Each row is a point. A path goes straight from each point to the next, and from the last back to the first. The post is the endless flat space through its rows: a point in 2 columns, a line in 3, a plane in 4, and so on, so that a path can go around it. How many times does the path go around the post? Going back the other way cancels.

Post, one row:
[[-2.5  1.1]]
Path:
[[-3.3  3.7]
 [-1.2  3.8]
 [ 1.5  1.1]
 [ 1.0 -2.1]
 [-3.8 -1.5]
 [-7.9  1.5]
 [-6.8  2.0]
 [-4.6 -0.1]
 [-1.4 -2.2]
 [ 2.1 -1.1]
 [-0.9  2.0]
 [-3.1  6.6]
 [-7.4  3.9]
 [-6.4 -1.8]
 [-5.6 -4.4]
 [-6.3  2.1]]
Times around: 0

Post (7 x 8):
[[-1.4 -2.7  0.5 -2.0  3.0 -1.3 -4.0  3.3]
 [-3.0 -2.5 -1.9 -5.1 -3.0 -4.0 -6.4  0.0]
 [ 0.6 -3.8 -0.5 -8.3 -2.2  1.0 -5.0  5.5]
 [ 2.0 -3.0 -2.0  4.0 -5.1  5.9  8.4 -1.6]
 [ 3.0 -2.1 -2.5  8.1 -5.6 11.5  3.1 -4.5]
 [-2.0 -2.5  7.3 -6.5 -1.5 -3.4 -5.5 -1.4]
 [ 1.6 -1.7  2.6  6.8 -8.7  3.5  1.2  1.0]]
Path:
[[ -5.7  -5.0   2.6   0.3  -1.1  -1.2  -0.3   6.2]
 [ -5.0   1.1   0.2   1.7  -2.7   2.9  -1.7   2.5]
 [ -2.8   2.8  -1.9  -1.4  -1.2  -0.4   1.1   3.9]
 [ -5.4  -3.5   2.3   3.0   2.0   5.7  -1.0   2.3]
 [  2.4  -7.9   1.7   1.9  -0.1   7.5  -0.5   3.6]
 [  2.3  -6.2   2.6   0.7   0.0  -3.6  -2.4  -0.8]
 [ -0.1  -1.3  -0.5  -3.2  -2.8  -0.6  -3.1  -3.8]
 [ -0.7   1.1  -3.0   0.7  -1.9   1.8   0.0   3.6]
 [ -2.8  -1.0   3.5  -4.2  -6.1   6.4   1.3   6.0]
 [ -1.5  -6.2  -0.3  -3.1  -7.7   1.5  -2.3   1.3]
 [  1.6  -4.0   2.3   1.9   1.7   3.7  -1.4  -6.4]
 [  4.0  -2.7  -0.4  -2.4   0.0   3.0  -0.9  -3.4]
 [  3.4   2.6   4.7  -4.9 -13.8   0.2   3.2  -0.6]
 [ -5.8  -0.2  -0.6  -4.1  -2.9   1.1   0.7   1.8]
 [ -1.4  -5.7  -1.3  -1.5  -6.8   1.8   2.2   2.8]
 [  2.6  -9.4   2.7   0.4  -5.4   4.1   1.5   1.5]
 [  6.6  -3.6  -0.9  -0.6  -6.9   1.6   2.8  -0.8]
 [  4.0  -2.3  -1.6   6.3   0.7   5.5   3.9  -3.6]
 [  3.1  -7.7   0.0   0.5  -3.3   6.1   2.7  -0.9]]
Times around: 2

Post, 17 rows:
[[ -0.1  -5.4   5.4   2.5   2.7  -2.9   3.1  -3.5   4.2   0.2   1.6  -7.0
    7.0   0.4   1.1   4.0  -8.7  -3.5]
 [ -1.9   1.2  -2.6  -7.4   0.8  -0.3  -7.8   2.4  -7.6   2.1   2.6   6.8
   -8.4   3.7  -5.7  -1.7   5.1  -9.0]
 [  2.4   0.5   1.2  -4.2   5.2  -3.2  -4.1  -8.3   4.3   1.2   5.0   3.7
    4.2   1.9  -3.4  -0.4   0.4   0.5]
 [ -1.1   3.2  -6.2  -3.6   0.9   1.2  -0.7   2.2   1.4  -2.9  -1.7   3.0
   -1.2   6.4 -10.5  -3.7   0.7  -4.1]
 [  1.7  -2.7  -1.9   7.8   4.5   2.1   1.6  -5.5   6.2   3.5   1.7  -4.5
    8.6   2.2   7.8   3.9  -2.7  -2.8]
 [ -1.6   5.1   0.1  -3.8   2.7  -4.5  -6.0  -2.4  -0.7   5.6  -0.7  -0.6
    3.0   9.2  -8.3  -7.3   1.1  -2.5]
 [ -2.7   5.4   1.8   0.9   0.8   1.5  -2.1   3.1  -3.0   2.7   4.2   8.7
   -3.8   5.2  -8.2  -2.8  -3.1  -4.0]
 [ -2.8   5.3  -3.4  -7.2  -3.7  -3.4  -3.2   5.2  -0.7   0.2   0.9   4.4
   -6.1   6.6  -3.9  -1.1   2.2   0.8]
 [ -2.2  -0.9   2.6   6.4  -0.2   4.0   3.5  -3.8   5.8  -1.9   3.4  -7.7
   -1.3  -5.4   6.8  -2.3  -6.2  -4.3]
 [ -3.9   1.5  -4.4  -3.2   4.4  -1.2   4.7   1.6  -4.6   6.1   5.6   0.0
   -3.8  -5.9  -2.1  -0.2  -1.0  -1.7]
 [ -2.3  -1.6   4.3   9.3   1.5  -0.3  10.5  -3.4   1.6  -3.5   0.0  -1.5
   -0.7  -0.8   4.6   0.5   3.4  -5.2]
 [ -2.2   1.0  -1.9   4.4   0.3   0.4  -1.4   2.1  -3.3   1.5   8.0  -6.2
   -3.4  -5.8  -5.8   4.2   2.5   0.1]
 [ -1.5  -0.6  -3.4   2.0  -5.8  -2.3   2.8   3.6   1.0   6.3  10.5  -2.3
    0.3 -10.2  -3.9   1.8   0.5  -6.5]
 [  0.3  -0.2   1.5  -1.8  -2.8   1.1   0.0 -12.0  -0.2   2.0  -0.1  -1.3
    9.0   3.7  -2.0  -0.2  -4.0  -0.5]
 [ -0.8   1.2  -3.2   0.2  -0.8  -3.7  -4.7  -2.3  -0.3   3.3  -6.1   6.2
   -5.7   2.2  -5.9  -0.9  -0.7  -1.6]
 [  0.5  -1.1   2.3   0.3  -2.7   4.9   4.8   4.0   1.2   7.1   5.3  -2.4
   -8.5  -3.6  -6.5   2.1   1.5  -3.9]
 [ -2.5   1.6   3.7  -2.4  -0.8   4.3  -2.2   7.6  -0.2   1.1  -3.1   3.6
   -1.3  -2.5  -4.4  -2.9   2.6  -1.9]]
Path:
[[ -1.3   1.1  -5.5  -0.6  -0.7   1.4   2.1   1.8  -2.2   2.4   3.1   0.8
    0.6  -2.3   0.4  -1.0  -4.1  -5.0]
 [  1.0  -1.7   1.2   1.1   1.1   1.9  -1.8  -4.3  -4.1   4.1   0.7   0.7
    2.9  -2.7  -5.9  -1.9   0.7  -3.4]
 [ -0.9  -0.6   5.6   5.0  -6.4   3.4  -1.4  -0.5  -0.9   3.5   3.5   2.8
   -4.6   5.4  -4.7  -2.6   0.4   0.3]
 [  3.2   0.1   4.3   2.5  -1.4   5.3   2.5   1.6  -3.1  -4.0  -0.2  -0.8
   -3.9   2.1  -5.9   1.6  -5.8   1.9]
 [  1.2   4.5  -0.9  -4.9   1.0   0.3  -3.9   2.5  -1.0   1.8   3.2   2.3
    0.5   1.6  -7.0  -0.1   1.1  -1.8]
 [  0.1   6.5  -2.9  -3.1  -4.7   4.1  -1.5   1.2  -1.6   3.6   1.6   4.1
   -5.1  -3.1 -10.8   0.6   5.2  -3.2]
 [ -0.8   2.7   3.6  -4.5   3.6   1.3  -0.6  -2.9  -1.8  -0.8   1.4  -1.4
    3.5   0.2   1.9   2.5   5.5  -6.2]
 [  1.8   2.8   7.5   0.2  -4.0   6.6   2.7  -7.8  -1.9   7.1  -2.4   1.0
   -2.3   7.7  -1.7  -1.9  -5.9  -4.1]
 [  4.9  -1.7  -0.4  -2.0  -0.7   2.1   2.4   1.3  -0.1   5.1  -4.5  -1.7
   -0.3  -2.1  -6.2  -2.7  -6.9  -1.1]
 [ -0.8  -1.9  -0.8   2.0   0.6   2.3  -3.1  -0.2  -0.5   1.8   4.5  -3.1
    3.0   8.2   2.5  -6.0  -0.9 -10.4]
 [ -2.8  -0.9  -3.3   2.3   0.1   1.7  -4.4  -0.1   0.4   2.1   8.2  -0.4
   -3.6   0.0  -6.8   0.7   5.7  -1.3]
 [ -4.3   1.8   2.2   2.1  -0.5  -1.7   2.8  -8.5   0.6   2.0  -1.1   4.4
   -2.2  -4.0   0.9  -5.6   0.1  -3.5]
 [ -7.3   4.1  -5.3  -5.2   2.8  -4.1   0.0   1.8   2.7   0.5   0.2  -2.1
    1.9  -0.8   0.7  -0.9   2.2  -6.2]
 [ -1.7  -1.8  -3.9   0.9  -0.2  -4.9  -1.2  -3.4   2.4  -1.0   0.2   5.6
   -7.1   4.0  -1.8   4.4   0.1  -5.4]
 [ -7.6   0.2  -2.9   5.2   2.0  -4.2   3.0  -3.6  -0.8  -0.1   9.9   2.4
    5.1  -1.3  -6.5  -2.7   2.2  -1.8]
 [ -4.4   2.4   3.6  -3.0  -2.5   0.8  -3.0  -4.7  -1.4   2.1  -0.8   7.4
   -7.1  -4.4  -2.0   2.9   3.2  -0.5]
 [ -2.6   0.6  -2.6  -1.9  -1.3   0.4   0.6  -0.9  -0.1   2.8  -2.3  -3.1
   -1.0  -5.1  -2.0   1.5  -0.1  -6.1]
 [  2.0   5.1  -2.3  -7.0  -1.2  -0.3   2.3   3.1  -0.9  -1.5  -1.8  -6.1
    3.0   0.8  -6.6  -1.4  -0.4   1.2]
 [  0.7  -0.4  -2.2   2.0   1.2   3.1   3.8  -0.8  -7.9   1.4   5.8   1.1
    5.1   0.8  -0.9   2.0  -3.2  -8.0]
 [ -2.2   9.7   1.5   2.4   0.0   1.7   3.1   1.1  -1.9  -2.4   0.7   0.5
   -4.8  -0.7  -8.5  -2.0  -0.4   1.6]
 [ -0.4   5.2  -2.4  -4.3   3.7  -4.8  -2.6  -7.7   7.1   1.6  -0.3  -3.4
    0.8   3.1  -0.6   0.6  -1.1  -2.4]
 [ -0.3   7.1   0.2   3.8  -3.8   2.7   6.7   3.0  -3.7   0.1  -2.3   1.7
   -3.4   7.0  -6.2  -0.3   0.7  -7.2]]
Times around: 1

Post, 17 rows:
[[  0.5  -0.2   5.8   5.7   3.3   1.5  -1.0  -0.3   3.5  -1.0  -7.8  -1.8
   -3.9   3.6  -4.8  -2.6  -1.1  -1.0]
 [  0.3  -2.3  -1.8   3.5  -3.5   5.0   1.5  -2.6   4.7   3.1  -3.2   5.1
   -2.2   1.4  -1.9  -4.5   4.6   0.4]
 [  2.3  -5.6  -7.0  -0.3  -2.6   1.0   0.6  -6.6   3.9  -4.5   8.9  -1.4
    3.6   5.7   6.2  -3.1   2.8   2.1]
 [  2.3   0.3  -0.6  -0.7   4.1   2.5   6.6   0.1  -2.6   0.8   4.9   2.0
    1.9  -1.8  -1.6  -0.5   1.2  -9.6]
 [  2.1  -1.7  -0.3   6.1  -0.7   1.9   1.5   1.8   7.6  -0.8   1.2  -3.2
    5.3  -2.8   1.5  -6.4  -2.1  10.2]
 [ -2.0   5.9   4.6   2.1  -1.9   1.7   2.2   7.1   3.9  -2.5   1.0   7.5
    0.2  -1.8   1.5   9.9  -5.2   4.3]
 [  4.5  -3.1  -5.0   4.5   4.9   0.6   5.5   8.8  -7.1   0.7   5.4  -2.5
    1.6   0.5   1.5  -1.7   3.3   3.8]
 [  0.7   2.3   8.7   0.5   2.3  -2.7  -7.6  -4.3   2.8   3.0  -7.2   1.9
   -0.6  -2.2  -4.3  -0.2  -3.5   3.6]
 [  1.6  -3.1   0.8   4.8   3.5  -0.6   5.3  -2.1   0.6   7.0   2.3  -0.2
   -3.0   0.7   8.0  -7.2   2.0  -4.4]
 [ -2.7  -2.6   4.7  -3.4  -4.6  -1.3   6.5   0.1  -6.0   1.7   1.2   5.7
    3.7   8.5   0.2  -6.6   1.2  -2.3]
 [ -1.3   4.2   4.3  -3.8  -1.3  -6.6  -2.5  -3.7  -1.1  -0.8   3.9  -4.5
   -6.2  -4.4  -8.9   3.2   4.8  -4.9]
 [  1.1  -2.0   5.1   7.4   6.9   5.1   6.2   0.4  -4.3   3.6   3.7  -2.0
    2.0   0.2  -1.6   1.1   1.0   0.9]
 [  4.0  -1.7   5.0   8.0   4.4 -10.2   5.2  -0.8   1.4   3.4  -6.6   2.5
   -1.3  -4.0  -0.7  -1.9   5.9   2.3]
 [ -0.4   1.2   3.8   0.7   5.6  -0.3   3.2   1.7  -2.4  -3.2   6.9   5.4
    1.0   5.1  -1.8  -7.2   4.1   3.1]
 [ -2.8   1.5   1.8   3.5   1.5  -7.5   3.1   2.3   8.5   7.6   1.8   6.9
    0.4   2.4  -3.8   6.2  -9.7   2.0]
 [ -3.0  -1.3   4.5  11.0  -3.1   3.4  -1.9   0.3  -5.1   2.7  -1.8   4.0
    1.8  -1.1  -1.2  -3.4  -4.2  -3.5]
 [ -2.4   2.6  -5.3   3.3  -3.5  -2.1   3.3  -4.2  -3.1   1.5  -3.8  -0.9
   -6.5  -9.2  -3.6  -4.1  -5.3   3.1]]
Path (13 x 18):
[[  1.4   4.8   5.0   3.2   2.4  -1.2   1.8  -0.6  -4.8   2.7   6.2   3.9
   -1.1  -0.1  -4.2   0.7  -1.6  -0.5]
 [  1.7  -2.6   8.0   6.8   0.1   0.1   5.1   2.6  -2.3   4.2   1.5   8.7
    0.6  -2.1  -1.5  -7.2   1.6  -0.6]
 [  1.3  -0.8  -0.6   4.2  -1.4   4.1   0.2  -4.4   1.8   1.5   3.0   2.7
   -0.5  -2.8  -3.8  -3.1   1.1   1.7]
 [  4.8  -4.6   1.1   4.9  -1.0  -2.1  -1.8   1.5   2.9   8.0  -1.7  -1.5
    0.8   5.2   2.3  -1.3   2.3  -3.8]
 [ -4.7  -0.4   0.4   6.1  -4.2   2.4   2.7  -1.5  -2.2   3.2   5.8  -1.1
    0.2   0.4   1.2  -1.9  -1.1   0.5]
 [ -1.2  -5.1  -1.5   7.2   2.9   0.9   2.9   1.5   2.8   2.5  -3.3   5.1
    2.1  -2.6   1.1  -1.8   3.3   1.4]
 [ -2.3  -2.2   5.3   5.9  -0.6   5.5   3.8  -1.6   1.8   0.3   2.6  -4.5
   -6.1  -2.1  -0.8   1.2   0.6   0.4]
 [  7.7  -3.1  -1.0   0.0   3.2   4.6  -2.4  -3.1   0.1  -1.8  -6.3  -0.6
   -1.1  -0.8  -4.0  -9.2   3.2   3.2]
 [  2.5   0.0   4.0   7.0  -1.0  -1.1  -1.9  -0.2  -3.8   5.2   0.1   1.4
   -2.8   0.3 -10.3  -2.0   1.0  -1.4]
 [  2.5  -1.4   2.3   1.7   2.8  -2.6  -1.5  -0.1   4.6   1.6   0.8   2.7
    0.2  -0.2  -1.4  -2.7  -2.4   3.6]
 [ -2.6  -1.5   7.6   1.9   0.6  -3.6  -5.3  -2.6   2.4   1.8   0.2   2.6
   -3.3  -2.4  -0.5  -3.9   0.9   1.4]
 [ -2.8  -0.7  -1.5   6.9   4.3   3.9   8.6   2.9   4.6   3.7   4.7   7.5
    0.3   2.2   4.4  -2.0  -1.8   3.4]
 [  2.6   1.2  -0.6   3.2   0.6  -1.1   4.8  -2.8  -3.3   3.6  -3.5   4.7
    3.0   0.5   2.3   0.3   4.6  -3.2]]
Times around: 0
